Each row of a before or after table is a point. One or more steps were done to the points. Then noise was added and the rows were shuffled. The steps act on columns, c1 being the first. Name the steps. A step turns or swaps two columns, mirrors them in a line or flattens them onto one, adds a multiple of one to another, or multiplies or shifts one. Angles are multiples of 10 degrees, from the lower column toward the higher: turns from -170 to 170, lines from 10 to 170 but not 90. Use the fewest steps. Two steps may share a column if one is a turn and the other turns, adds or multiplies; they go together, in the order done. Otherwise the lowest column goes first.

Before (14 x 2):
[[ 2.6  1.6]
 [-1.2  1.5]
 [-1.2 -2.7]
 [ 1.0 -0.1]
 [ 1.0 -2.9]
 [ 1.4  1.9]
 [-1.8  2.5]
 [ 0.6  2.0]
 [ 1.2 -0.5]
 [ 2.4  2.1]
 [ 2.7 -3.0]
 [-1.1 -2.6]
 [-2.6 -1.1]
 [-1.5  1.1]]
After (14 x 2):
[[ 1.7  3.8]
 [ 1.2 -0.2]
 [-1.5 -5.5]
 [-1.3 -5.0]
 [ 1.6 -0.9]
 [ 3.2  3.2]
 [-2.3  4.9]
 [ 0.7  4.1]
 [ 3.1  4.2]
 [ 1.3 -5.7]
 [-1.7  3.1]
 [-3.3 -2.4]
 [ 3.4 -6.0]
 [-1.9  2.1]]
Steps: multiply c1 by 1.3; multiply c2 by 2

Before (8 x 8):
[[ 1.8  1.8  5.3  0.0  4.9 -3.6 -1.3  2.1]
 [-2.4 -0.4  4.5 -1.5  2.2 -6.4 -3.8 -0.2]
 [-1.5  0.2 -2.2  1.9  1.2  2.8 -1.4 -4.2]
 [-1.4  4.4 -1.7  2.8 -2.7  3.9  0.2 -1.2]
 [-0.7 -0.9  5.8 -1.7  2.3 -0.9  0.3  3.4]
 [ 1.6  0.2 -2.1  1.0 -2.1  1.8 -3.3 -1.8]
 [ 0.6  1.5  0.3 -0.8 -1.7  0.6 -0.7 -5.6]
 [ 0.1 -1.5  6.5  2.4  1.4 -3.7 -1.9 -0.3]]
After (8 x 8):
[[-1.6  0.2 -2.1  0.9 -2.4  1.7 -3.3 -1.8]
 [ 5.2  1.9  5.2  0.0 -0.1 -3.6 -1.3  2.1]
 [ 1.4 -1.5  6.6  2.6  0.5 -3.9 -1.8 -0.5]
 [ 1.3 -0.4  4.6 -1.3  3.0 -6.3 -3.8 -0.3]
 [ 1.9 -0.9  5.9 -1.9  1.5 -0.8  0.3  3.3]
 [-1.5  1.5  0.4 -0.8 -1.1  0.8 -0.5 -5.6]
 [ 0.5  0.4 -2.2  1.8  1.6  2.7 -1.4 -4.2]
 [-3.0  4.4 -1.6  2.8  0.5  3.9  0.3 -1.2]]
Steps: turn c1 and c5 by -70 degrees

Before (11 x 12):
[[-1.1  1.2  0.0  7.3  1.9 -1.8  0.6  3.4  0.7  7.9  2.2 -2.3]
 [ 1.7  0.3 13.1 -0.3  2.8 -0.2 -0.5  1.8 -0.7  0.8 -0.1 -2.3]
 [-1.2  2.6 -1.7 -1.6  3.0 -2.3 -0.5  3.2  0.4  0.2 -9.2 -1.8]
 [ 3.9 -0.1  0.8 -1.5  2.5  2.2 -1.4  2.0 -5.9 -1.2  2.8  0.9]
 [ 1.9 -0.3 -1.7  0.3  0.0 -0.8  1.1  1.8  1.7 -0.4  2.8 -2.9]
 [-1.4 -0.4 -1.1  4.7  0.3 -0.7  1.2  3.2  2.1 -1.2 -3.1 -1.7]
 [-1.6 -3.2 -1.8 -1.9  4.5  1.3 -1.5  1.9  1.8 -0.8  2.2 -1.7]
 [-1.9 -0.3  3.2  3.4 -1.6 -1.8 -0.6 -1.8  1.0 -0.6  0.9 -2.9]
 [ 1.4 -3.4 -1.7 -1.8 -2.4  1.4 -1.1  3.2  1.3  2.8  2.9 -0.7]
 [-0.2  0.4 -2.1 -2.4  1.2  4.5 -1.3  3.0  0.1 -0.9  3.0 -2.6]
 [ 0.7  2.3 -1.2 -0.8  2.7  1.1  0.8 -2.2  1.7  4.8  0.8  5.4]]
After (11 x 12):
[[-1.1  1.1 -0.1  7.4  1.0 -1.6 -1.7  3.4  0.6  7.8  2.1 -2.2]
 [ 1.4 -3.5 -1.9 -1.8 -1.2  1.4  2.5  3.2  1.4  2.9  3.0 -0.9]
 [-1.5 -3.2 -1.9 -1.7  4.5  1.4 -1.6  2.0  1.9 -0.6  2.1 -2.0]
 [ 1.9 -0.3 -1.8  0.2 -0.6 -0.8 -1.1  1.8  1.6 -0.5  2.9 -3.0]
 [ 0.7  2.2 -1.3 -0.7  1.7  1.2 -2.2 -2.1  1.7  4.8  0.8  5.4]
 [-1.3 -0.4 -1.0  4.5 -0.6 -0.7 -1.1  3.2  2.0 -1.2 -3.2 -1.8]
 [-0.3  0.5 -2.1 -2.4  1.7  4.4  0.3  2.9  0.3 -0.9  3.0 -2.8]
 [-1.2  2.6 -1.6 -1.6  2.6 -2.5 -1.8  3.4  0.4  0.4 -9.2 -1.7]
 [-1.8 -0.4  3.2  3.5 -0.7 -1.8  1.7 -2.0  0.8 -0.6  0.8 -2.8]
 [ 3.8 -0.4  0.7 -1.4  2.9  2.3 -0.6  2.1 -5.9 -1.2  2.9  0.9]
 [ 1.7  0.3 13.1 -0.3  2.6  0.0 -1.3  2.0 -0.7  0.9 -0.1 -2.4]]
Steps: mirror c5 and c7 in the line at 160 degrees

Before (12 x 20):
[[-0.4 -1.1 -0.7  3.9  3.0  0.6 -0.9  3.1  2.5  3.2  2.4  5.7  3.8  0.0
   2.6 -1.6  3.7 -2.1 -1.7  0.5]
 [-0.5  1.9  4.6  1.8 -1.1  2.0 -0.9  0.0 -1.2  0.5  2.8 -1.2 -4.3  1.0
  -0.5  1.6 -2.3  0.1  2.4 -4.2]
 [ 2.2 -0.5 -0.4 -1.0 -1.8  1.8  1.2  0.5  1.6  1.8  0.6  1.6  0.1  1.2
   2.5  0.0 -0.7  3.9  2.0 -0.8]
 [ 1.6  0.7 -1.4  0.3 -0.3  1.5  3.2 -0.8 -0.2  2.6  2.0 -1.6  0.1 -2.1
  -1.2 -0.6  1.0  0.9  1.5 -0.5]
 [ 1.4  1.8  2.4 -0.9  5.0 -3.4 -6.0  3.4  2.2 -2.1  0.9  2.2 -2.0  4.6
  -4.1  1.2 -2.9 -4.8 -0.1  0.1]
 [-0.8 -4.5 -1.6  2.9  2.3 -1.8 -3.3  0.7  2.4  3.5 -1.2  2.7  2.3  0.2
   0.5 -3.2  4.0 -0.1 -3.3  0.8]
 [ 0.7 -0.9 -0.5  3.7 -1.2 -1.2 -1.4  4.8  0.9  4.1  0.2  1.7  0.2  0.9
  -0.5 -2.9  2.6 -1.2 -0.3  2.1]
 [ 0.5 -1.1 -1.9  4.3 -0.5 -1.8 -1.6  2.9  2.2 -0.1  0.4  3.4  3.1 -1.7
  -0.5 -0.6  3.9  2.1 -1.3 -0.2]
 [ 0.1  0.3  2.8 -0.6 -1.3  1.0 -0.1  0.1 -2.0 -0.3  4.0 -3.1  1.2  0.7
   1.1 -0.5 -2.0  2.3  4.6 -1.1]
 [-1.0 -0.9  2.3 -2.4  3.7 -1.9 -4.1  4.8  0.5  0.7  2.8  1.1 -2.0  4.4
  -3.6  5.3 -1.9 -2.7  2.5 -2.4]
 [-2.2  2.4  2.8 -2.0  2.6 -3.1 -1.9  5.7 -2.3 -1.9  2.4  0.3 -3.8  3.7
  -1.5  2.0 -3.8 -3.6 -2.5 -2.8]
 [ 0.2 -1.4  1.0  0.3 -1.1 -2.1  1.7 -1.2  1.3  0.4  4.1  0.7 -2.1  3.3
  -1.0 -0.8  1.2  0.4  3.4 -0.8]]
After (12 x 20):
[[ 1.7  0.7 -1.2  0.2 -0.4 -2.4  3.2 -2.5 -0.3  0.4  2.0 -1.7  0.0 -0.7
   0.4 -0.4  1.1  1.0  1.7 -0.3]
 [ 0.3  0.3  3.0 -0.6 -1.2 -0.4  0.0  0.4 -2.1  0.2  3.9 -3.3  1.4  1.2
   0.6 -0.5 -2.0  2.3  4.5 -1.1]
 [ 0.2 -1.2  1.1  0.1 -1.1  3.8  1.6 -3.6  1.3 -0.3  4.0  0.8 -2.2  1.2
  -0.4 -0.9  1.0  0.4  3.4 -0.7]
 [-0.5 -4.7 -1.4  2.9  2.5  1.4 -3.5  2.1  2.5  1.7 -1.2  3.0  2.5 -0.9
   1.9 -3.4  3.9 -0.1 -2.9  0.9]
 [-1.0 -0.8  2.2 -2.6  3.5  4.1 -3.8 14.4  0.7 -1.3  2.9  1.1 -2.0  2.0
  -2.1  5.3 -1.9 -2.5  2.7 -2.4]
 [ 1.1  1.8  2.5 -1.1  5.3  5.4 -5.9 10.3  2.1 -2.8  1.1  2.2 -2.0  1.3
  -3.5  1.0 -3.1 -5.0  0.0  0.1]
 [ 0.5 -1.2 -1.9  4.2 -0.4  0.3 -1.6  8.8  2.0 -0.3  0.3  3.5  3.0 -2.7
  -0.5 -0.5  4.2  2.0 -1.4 -0.1]
 [-2.1  2.4  2.7 -2.1  2.5  4.9 -2.0 17.1 -2.3 -1.8  2.3  0.4 -3.7  1.0
  -1.8  2.0 -3.5 -3.5 -2.5 -2.6]
 [-0.4 -1.1 -0.6  3.8  3.1 -0.3 -0.8  9.2  2.5  2.6  2.5  5.6  3.9  0.4
   3.0 -1.5  3.5 -2.1 -1.7  0.4]
 [-0.5  1.7  4.9  1.9 -1.2 -0.9 -0.8  0.3 -1.4  0.1  2.6 -0.9 -4.1  2.1
   0.2  1.8 -2.2  0.1  2.6 -4.2]
 [ 2.0 -0.4 -0.2 -1.1 -1.7 -0.7  1.1  1.5  1.5  2.0  0.6  1.5  0.2  2.0
   2.4  0.1 -0.8  3.8  2.2 -0.8]
 [ 0.7 -1.0 -0.7  3.5 -1.2  1.6 -1.5 14.4  0.9  1.5  0.5  1.9  0.3 -0.1
   1.7 -2.8  2.7 -1.3 -0.5  1.8]]
Steps: mirror c6 and c14 in the line at 70 degrees; multiply c8 by 3; flatten c10 and c15 onto the line at 50 degrees
